Every row gives one point. Two turns around zero, p and q, are shown by what they do to some points. Where does a point land after both, in the order given? Backwards means that the second turn is done in reverse. Each puzzle has new turns, and all numbers are rounded.

Turn p:
[-28 -23] -> [-25 -26]
[21 54] -> [14 56]
[  7 -31] -> [ 11 -30]
Turn q:
[-35 -14] -> [-37  -6]
[ 15 -35] -> [  7 -37]
[20 49] -> [31 43]
Where do these land?
q, then p: [-8 27] -> [-5 28]
q, then p: [ 42 -43] -> [ 38 -47]
p, then q: [-34  16] -> [-32  19]

Turn p:
[42 -8 24] -> [46 -2 17]
[-30  20  24] -> [-27  23  25]
[-38 -18  48] -> [-27  -9  57]
[ 26  11 -65] -> [ 13  -1 -70]
[  1  -4 -30] -> [ -4 -10 -28]
Turn q:
[-31 -40  32] -> [-42 -30  31]
[  4  34 -32] -> [ 14  28 -34]
[-13  14  42] -> [-16  22  38]
[ 40  -8 -43] -> [ 43 -20 -35]
Where do these land?
p, then q backwards: [-19 -26  59] -> [  6 -22  63]
q, then p: [  7 -32   1] -> [  4 -31  11]
p, then q: [ -4  18 -50] -> [ -6   3 -53]
p, then q: [ 4 22 53] -> [11 36 44]
q, then p: [35  2 -6] -> [35 -4 -6]
q, then p: [-23  15 -59] -> [-24  -3 -61]

Turn p:
[-20  26 -40 -12] -> [-27  29 -29 -21]
[-4 25  5 -6] -> [  0  22   9 -11]
[ 22 -22 -27 -22] -> [ 16 -19 -38 -12]
[-24 -77  -9  53] -> [-40 -66  -8  59]
[ 43   9 -10  -1] -> [ 37  12 -21   7]
[-29  27  87  -9] -> [  3   9  93 -20]
[11 13 -6 -3] -> [10 14 -7 -3]
Turn q:
[-34 -38   6  38] -> [-33 -21  13  49]
[ -3 -21   9 -51] -> [ -2 -39   7 -40]
[ 20  42 -55 -21] -> [ 11  33 -58 -33]
[-42  32  35  -1] -> [-35  29  42 -14]
[ 19  14 -20  43] -> [ 16  29 -20  36]
[ 40 -30  26  -7] -> [ 43 -32  18   3]
Where do these land?
q, then p: [-17  26  13  -3] -> [ -5  17  21 -20]
q, then p: [-22 -23 -83  32] -> [-65  12 -58  33]
p, then q: [-14 -33  57 -20] -> [ 15 -50  47  -1]
q, then p backwards: [47 27 22 14] -> [44 32 25 -3]
p, then q backwards: [  6   3  -9 -22] -> [ 10   8 -10 -19]

Turn p:
[ 42  22 -27 -76  49 -16] -> [ 56  16 -12 -79  41  -3]
[-36 -26  38  31   2  32] -> [-50 -30  24  28   0  26]
[-31 -34  21  -6  -3 -16] -> [-36 -25  18 -11  -9 -21]
[ 27  12 -40  19  15  17] -> [ 30   6 -36  21  25  10]
[-11  43  32 -20 -34  47] -> [-12  32  14  -9 -37  63]
[-44  29 -18  31 -38  -3] -> [-38  42 -20  34 -26  -8]
[ 44 -16 -31  33  18 -20] -> [ 44 -18 -17  31  25 -29]
[ 34  -8  -7  29  31 -52] -> [ 37  -7  16  21  32 -51]
[-24 -22  32 -40 -41  12] -> [-30 -18  13 -35 -52  14]
Turn q:
[-48 -38  21  38   0 -14] -> [-43 -23  29  50   9  -9]
[ -8  62 -10   1 -46   3] -> [-14  63  -7 -17 -41  -6]
[-23 -14  20  57  33 -10] -> [-13   2  18  59  39  -3]
[  1  29 -47 -12  -5  16] -> [ -5  21 -50 -19 -12   7]
[ 66 -41   8 -27  24 -16] -> [ 68 -50   5 -16  12  -8]
[-25  21  -7  17 -78  41] -> [-38  34   3   7 -72  35]
[ 23 -23   2 -42  34 -33] -> [ 28 -40  -1 -31  28 -31]
[ 13   5  14 -33  40  12] -> [ 16  -7   3 -35  39  12]
Where do these land?
p, then q backwards: [ 52  88 -42  30  10  -7] -> [63 67 -6 62 31  4]
q, then p backwards: [ 32  -4  12 -14   7   3] -> [ 33   0   6 -16   9   0]
p, then q: [-13 -38  26  85  12  -9] -> [-17 -13  34  86  24 -10]
q, then p: [-30 -22 -30 -26  18  19] -> [-33 -22 -37 -21  16  -4]
q, then p: [ -5 -27 -42  -3 -28   8] -> [-14 -16 -42  11 -29 -13]
p, then q backwards: [ -2 -25  -4 -31   1  16] -> [ -1 -15 -13 -36   0  14]
p, then q backwards: [ -3 -12  42  -4 -13  32] -> [ -9 -28  23  -4 -24  34]
q, then p: [-32  40  37 -38  -7 -61] -> [-14  38  56 -50  -5 -42]

Turn p:
[-14 -26  12  22 -26 -19  -1  -2  17] -> [ -7 -25  21  24 -21 -11 -11 -16  14]
[  5 -30   5 -27  10   8  14   7  15] -> [  9 -38  -9 -20   8   2   6   9  11]
[ 20  64   5  -3  58 -16   4  10 -15] -> [  8  59   2 -11  60 -21  17  20  -8]
[ 21 -11   1  29  10  10  -1  11 -11] -> [ 22  -3   9  26   6  12   5  13 -16]
[ 17 -33 -41 -11 -19 -10   7   2  -5] -> [ 24 -24 -31   0 -31 -18  -9   2 -15]
[-37   9  16  -7 -15   7   1  13 -14] -> [-43   1  13  -7 -12   5   5  11  -3]
[  2   3   9 -11 -26  12  11 -41 -14] -> [  1   7   5 -22 -27  15  20 -33  -5]
[ 13  39  -8  30 -27   4  -2   5  49] -> [ 12  37  -3  32 -16   4  -7   1  55]
[ 21 -11   7   2 -27   0 -28  -9  -6] -> [ 20   1  18  -6 -24  13 -25  -8  -7]
[-47  -4  -6 -24  61   5  -5   5 -16] -> [-45 -14 -24 -15  56   0  -1   5 -26]
Turn q:
[  1  12 -10 -15   8  -3  36 -19   3] -> [ -3  -2  -9 -20  16 -10  33 -17  -4]
[ -7   2  -4 -18  12  41  -4  52  20] -> [ -2 -10  -4 -28   6  40  -4  51  12]
[-10  35  97 -13  -1  -4   2 -14  12] -> [-15   0 102 -18  -4 -10  12  -5  -3]
[ -4  21 -13 -14 -13 -13  -5  -7   7] -> [  4  23  -5 -20  -9 -11   0  -9   6]
[ 24  17  -9 -17  17  35 -18  19   5] -> [ 28  14   0 -16  19  36  -4  24  -4]
[ 15 -17   1 -16 -15 -10   3  20  -8] -> [ 14 -14  -8  -6 -22  -8  -1  15 -17]
[  1 -11 -11  -7  21 -21  -7   3  12] -> [  8  -6 -11  -5  17 -23 -15   8   7]
[  3 -12 -14  75   0 -11  -1 -13 -22] -> [-15  10 -18  77   1  -5   4 -12   7]
[ -6 -19 -14  54 -50  -3   2 -18  -4] -> [-11   0 -19  50 -44   4   6 -29  23]
[  2 -20  -5  -7   3  -2 -10 -30   3] -> [ 12 -14  -4   1   8  -4 -15 -29   1]
[-20  -8 -16 -21  18  -8   2   6 -29] -> [-20  -3 -22 -14  13  -7 -15   2 -29]
Where do these land?
p, then q: [-33  -6  12 -13 -43 -23  -9 -28  -4] -> [-15  -4  19 -18 -32 -11 -21 -46   6]
p, then q: [ 26  -5 -13  33   5  11  16 -14 -10] -> [ 12   6  -7  32   4   8  34  -7 -10]
q, then p: [ 29   2  13  15  20  23 -11   6   7] -> [22 -1 13 15 21 22 12 20  2]
q, then p backwards: [-28 -18  10 -29  -1 -15  -2 -42  20] -> [-15 -20  16 -28  -3 -34 -10 -34  18]
p, then q: [ 23  17  -6  21  30 -14 -16   3 -22] -> [  5  31  12  21  25  -5   5  15 -27]
p, then q backwards: [ 23 -32 -14  17  26  14  -6  72 -10] -> [ 36 -35   8  12  37   4  -9  63 -10]
p, then q backwards: [ 12  20 -36  23  40  12  15  -3  -9] -> [ 30  13 -40  21  25  -1  11  -2 -24]
p, then q: [ 12   3 -31  23  12  34 -33  42  10] -> [  7  26 -20  28   4  40 -15  45  13]
p, then q: [  0   8   7 -42 -33 -24  10 -12  17] -> [ 17  -5   6 -43 -24 -28  -6 -17  14]
q, then p: [-22   1  20 -39 -23   8   8 -17 -21] -> [-20  -9   9 -42 -22  11   6 -21 -19]
p, then q: [-11  -5  10  -9 -25 -14  11  -1   9] -> [ -3 -13   8 -10 -22 -16  -3 -10  13]
p, then q backwards: [-30  15  27  -2  -8 -11  17  -6  12] -> [-30  16  18  13  -3  -6  20 -12  17]

Turn p:
[-20 -25 -30   5  -5 -14  72 -20  58  29  -5] -> [-19 -12 -29  25   0 -26  61 -35  50  40 -19]
[ 29   9 -22  21  28  22 -15 -20 -23   0   9] -> [ 42   5 -16  10  14   7 -20 -24 -24  -8  17]
[-28  -4  -8 -20   1   2 -25 -19 -39  32  -5] -> [-17 -11 -12 -36   2  17 -22 -17 -35  25  -6]
[-11  19 -39  13 -23  20  12  12 -19  21  28] -> [ -1  25 -47   8  -7  18   1  11  -9  31  23]
[ 25 -10 -17  23  -4 -36 -17  30  67 -60  14] -> [-10  -3   0  40   5 -48 -15  23  61 -56  26]
[ -2 -23  22  21 -15  10  -1 -16 -23  29  11] -> [  5 -23  14  10 -24  15  -3  -8 -23  34  10]
[ 12 -23  29 -82 -14  -2  27 -21 -43 -12 -30] -> [ 11 -28  15 -83 -29  13  45   2 -17 -20 -28]
[-20   7 -12  30  13  18 -10   1 -43 -41   4] -> [ -7   6 -19  25   6  21  -6   3 -51 -36  12]
[ 42  57  69 -17  16 -62 -10 -25  12  26   8] -> [ 20  49  89 -37  -2 -56  -9 -15   0  17   7]
[ -6  16  -5  15 -13  14  -9   5  -2  26 -43] -> [  5  11 -11   9  -7   5 -23   5  -8  21 -46]
[-13 -16 -31  -5  23  13 -10  97 -32 -28  15] -> [ -8 -18 -38   5  55  20  -2  85 -15 -23  22]
[ -8  -7  44  -5  -6  15 -13 -24  85 -23  -5] -> [-21  -1  52  22 -11  15  -6 -30  71 -25 -17]
Turn q:
[ 53  12 -67 -35 -29  15 -22  -3  26  51  -2] -> [ 52  22 -62 -11 -31   9 -26  31  44  39  13]
[-68 -53 -11  30   8  -1 -55  -2   4  30  20] -> [-71 -36   1  27 -21   1 -51 -36  10  31  20]
[ 20 -35 -48 -10 -20   7 -18 -18 -22 -25  -4] -> [ 23 -38 -46  -1 -24  20 -23  -3  -6 -24   2]
[ 37  33  39  19  -7 -38  25  44   0  16   3] -> [ 26  27  40  21  15 -39  23  47 -24  14   6]
[-10  17  34 -16 -49 -62  43  -3 -11  11 -46] -> [ 10  11  20 -18 -47 -59  46  11 -37   8 -45]
[  3 -10  -7  12  22  38  22 -34  -4  18  25] -> [  3 -11 -17   5  27  36  24 -30  10  25  13]
[-32  21   2  31 -15  19 -18  -8 -38   1 -22] -> [-22  22   2  27 -18  29 -11 -20 -33   0 -29]
[ -6 -24  11   4  11  42  -3  17  22 -39   1] -> [-14 -26  24   0  18  34  -6   8  30 -31  -6]
[ -8 -26 -11  -9  44 -25 -19  52   1   5 -32] -> [-30 -18  -7 -10  32 -36 -47  36  -2   2 -20]
[-15  56  12  19  -5 -36  51   9   0 -13   4] -> [-11  44   9  19   5 -34  59   9 -20 -20  -4]
[ 20  12  29  17  48  40 -19 -57  42 -19  43] -> [ 25  11  28   4  51  30   0 -67  47 -11  37]
[  6  -3  17 -62  -9   0  13   2 -21 -38  11] -> [  9  -9   7 -62  -8  11  15  13 -21 -35  13]
Where do these land?
p, then q backwards: [ -2  31   5  21  36 -33 -17  26   3  14  12] -> [ 11  22  19  15  43 -26 -13  30   0  16   6]
q, then p: [-19  -9 -29 -10 -43 -12  36  -9  30 -73 -18] -> [-23 -12 -27  21 -41 -17  46  18  32 -62 -16]
p, then q: [  0  25   0 -18   1  -7 -46  16 -36 -65 -36] -> [ -9   9   6 -22  -5  15 -38  19 -33 -79 -12]
p, then q: [ -4 -15 -75   5  50  32 -25  47 -53 -25  11] -> [-15 -23 -71  10  61  35 -46  22 -15 -34  31]
q, then p backwards: [-33  27 -13 -28 -25 -12   7 -44  24  -6  -2] -> [  2  20 -17 -27 -33 -12  26 -47  17 -17  -1]
q, then p: [  7   5 -17  44  35 -14  15  24 -57  -9 -32] -> [ 11 -13 -26  22  35 -14 -12  10 -72 -14 -19]
p, then q backwards: [ -4  -5  17 -31 -19   0 -29   4  21  25 -43] -> [-12 -22  14 -26  -1  19 -19  10  20  10 -51]
p, then q: [-13   3  48 -39 -61 -18 -10 -16   6  20  10] -> [-16  14  42 -41 -62   5  14  10  12  25  -2]
q, then p backwards: [ 50   9 -29 -18  12   4  31 -20  29  27  17] -> [ 43   2 -41 -19  10  13  36  19  15  26  23]
p, then q: [ 24 -19  34  78 -19  58  10  -9  15  49  41] -> [40 -7 34 77 -3 40  6 -9 12 73 20]
q, then p: [ 12 -19  -6 -22 -14  31   1  30   4  17  11] -> [  5 -12  -4  -3  13  30  -5  31  29  20   3]
q, then p: [-20  15  42  13  28  -9  51 -33  21  -7   8] -> [ -4  11  31   2  11 -18  63 -42 -11   3 -14]
p, then q backwards: [  2 -49  23   6  20 -20 -24 -16  -7  33  20] -> [  3 -59  35   6  14 -13 -15  -8  -6  16  21]

Turn p:
[ 30  -5  15   3  17 -12   4  22  58  19 -30 -43] -> [  2  -4   3  -6  21 -14  -5  21  66  35 -23 -35]
[-27 -95  -8 -29  40 -11 -22  13 -31 -48  36  14] -> [ -7 -88 -19  12  27 -23 -32  38 -38 -50  19  37]
[-46 -65 -20  -7  23   7  28  30  10 -48  59  51] -> [-18 -50  12  11  33  -6  31  49 -17 -60  49  60]
[ 57  15  -7  35 -43  -5 -24  17  17 -21 -58 -26] -> [ 27  21 -28   8 -49  -1   9  12  48   6 -69 -22]
[-34  40  -6   1   6 -17  -2 -61  32  -5   5  -6] -> [-33  32 -13   3   4  -9  -8 -58  29  -9  35   2]
[ 61  35  -9   9   5   4  20 -41 -13  51   9   5] -> [ 55  27   8  29   8  18  13 -46  -7  44  10 -27]
[ 12  61  30  21  -4  -6 -30   1 -19  37  21  28] -> [ 19  52  51  13 -29  10 -32 -18 -16  24   6   9]
[-71 -58 -28  17  -3  18   0  45  -8 -42  70 -45] -> [-49 -25 -26   1   7  16  -8  89 -22 -70  54 -13]
[ 31  28  -6 -28 -10 -25  20  34   5 -21 -24 -42] -> [ 25  24 -22 -36   0 -48  14  21  14   8 -23 -32]
[ -8   4  34   6 -12 -32  32 -50 -30  52 -26  47] -> [-17 -18  46  19 -20  -9  27 -74 -34  39  -3  -4]
[  6  32  20  19  28  37  13  -7 -23   0 -17  -1] -> [ -1  36  14   8  32  21  -3 -16 -20  -3 -35  -8]
[  2 -12 -48 -12  -6  10 -29  48  -3   6 -46  -5] -> [ -3  -4 -48 -15 -15   4   1  46  -1  38 -32  26]
[-13  20  35 -35 -41  31 -10 -51   5  20   2  24] -> [  1  -3  23 -46 -21  40  -6 -66  -2  -2  12   8]
Turn q:
[ -8 -64 -10  36 -27  35  36  40   5   7 -48 -18] -> [ -5 -46 -18  51 -31  50  34  -8  -5 -20 -48 -26]
[-22  72  48  24  97  22  28 -59 -60  48  20 -39] -> [  4  95  51  -1  89  30  11 -12 -78  50  27 -22]
[ 10  22  35 -13 -17 -51 -18  31 -15 -26  51  34] -> [-21   2  24   0  -6 -56   4  53  20  -8  45  37]
[-45  62  72  37  46  23  25 -91  -3  16 -17 -20] -> [ -1  77  81  -8  39  61  -1 -62 -31  16  42 -15]
[  7   9   5 -31  41 -42  10   8  29 -25  27  22] -> [ -9 -11   3 -18  48 -42  15  -5  37   4  21  26]
[  3  14 -45   2 -27 -41   2  10  17 -14  58  -3] -> [ -3  17 -46  12 -12 -49  -6  16  44   5  34 -11]
[ 14  54 -16  -4  -7 -29 -16  12  11  13  21  54] -> [ 11  38 -14  -9   0 -21 -16  27  36   8  13  60]
[  7  49  -4   9  23 -12 -38  27  21 -25  15   5] -> [ -5  26   9  -7  35 -18 -35  32  39 -21  -3   9]
[  8 -38 -26 -18 -35  -5  18  10  -8  11 -65 -10] -> [  6 -26 -14  -1 -50   0  28 -25  -7   0 -61  -4]
[ 42 -57 -10  26 -15  44  14 -26  -8 -13 -43   1] -> [ 48 -44  -8  25 -23  24   0 -37 -39 -37 -23  -9]
[-34 -66 -27   2  -5   6 -21   9 -11   9 -22   5] -> [-39 -48 -27  17 -22  11 -20 -18 -21  11 -29  -1]
[-16  37 -10 -24   0  11  -9  -5 -15 -30  33  23] -> [-20  27 -19 -36  10 -13 -10  15  -5 -25  32  15]
[ 10 -59  -5  10 -14   4 -25  -8  -3  30 -27 -43] -> [ 12 -43   6  20 -29   6 -21 -12 -21  30 -35 -40]
[ 10 -44  -5 -20 -39  28   5  15   1 -16 -53 -40] -> [  7 -44   0 -14 -44  14  19  -9  -9 -27 -49 -42]
[ 13  10  -3 -37 -21   5 -13  29  39  15  50  29] -> [ 12 -20 -28 -32  -3   1  -3  48  43  16  32  22]
Where do these land?
q, then p: [ 13  25   8 -29  25 -52 -18 -31  -7 -23  -2 -36] -> [ -3  -1  17 -12   0 -63 -37 -35  10  18  12 -25]
q, then p: [ 46  37 -27  -9  27   5  -3  -5  -8  35  49 -13] -> [ 51  32  -7  15  18 -25 -18  28  -6  53  10  -1]
q, then p: [-50  17   0   5  31  27 -54  59 -41  47  31  24] -> [-47  28  12 -12   2  26 -28  65 -49  41 -10  57]
p, then q backwards: [ -9   0 -33   4 -23  31  43 -11  51   5 -43 -32] -> [-42  11 -24 -30   3   7  58  34  41  10   2 -21]
p, then q: [ 38 -44  32  26 -45   3   2 -26  -1  54 -28  32] -> [ 42 -40  24  23 -50  57  16 -24 -26  13   6 -23]
p, then q: [-31  49  -8 -34 -11 -14   2 -35 -27  -1  32  48] -> [  4  36  -2 -25 -14 -32  -3  -3 -35   2  67  35]
p, then q: [ 33 -55 -43  -5  25 -11  10 -18 -49  39  -2 -47] -> [ 17 -11 -42  58   9 -17 -16   5 -46  37 -38 -47]
p, then q: [-32 -47   0   3 -39  19  46 -36  52  18  41 -38] -> [-17 -39 -35  -8  28  27  25  -8  11  -3  57 -77]
p, then q: [ 36 -34  47 -35   2 -51   4  46  53 -46  -5 -17] -> [ -2 -73  38  -3   5 -52  22  -7  71  10 -25   2]
p, then q backwards: [ -9  36  50   8  17 -43  -2 -42  -7 -54 -23   5] -> [ -3  10 -26  15  11 -51 -13 -29 -10 -65 -48  -7]
p, then q: [ 28   0  33  -4 -17  28 -35  -2 -17 -18 -17  28] -> [ 27 -21  24 -24 -27   9 -14 -10 -18 -34 -21  24]
p, then q: [ -4 -18 -18   9  11  28  -6  28  42 -11   5  48] -> [  0 -26 -13  10  23  36  15  10  22 -21   9  51]
q, then p backwards: [-42  -8 -47  38 -10 -13 -22  59   9 -48   2 -28] -> [-31 -21   3  60  14 -18 -18  -9  19 -44 -26 -62]
q, then p backwards: [-17  42   7  25   5  43  34  15 -50   3 -40  25] -> [-20  36 -13  38  -8  61  15  12 -37 -28  -2  31]
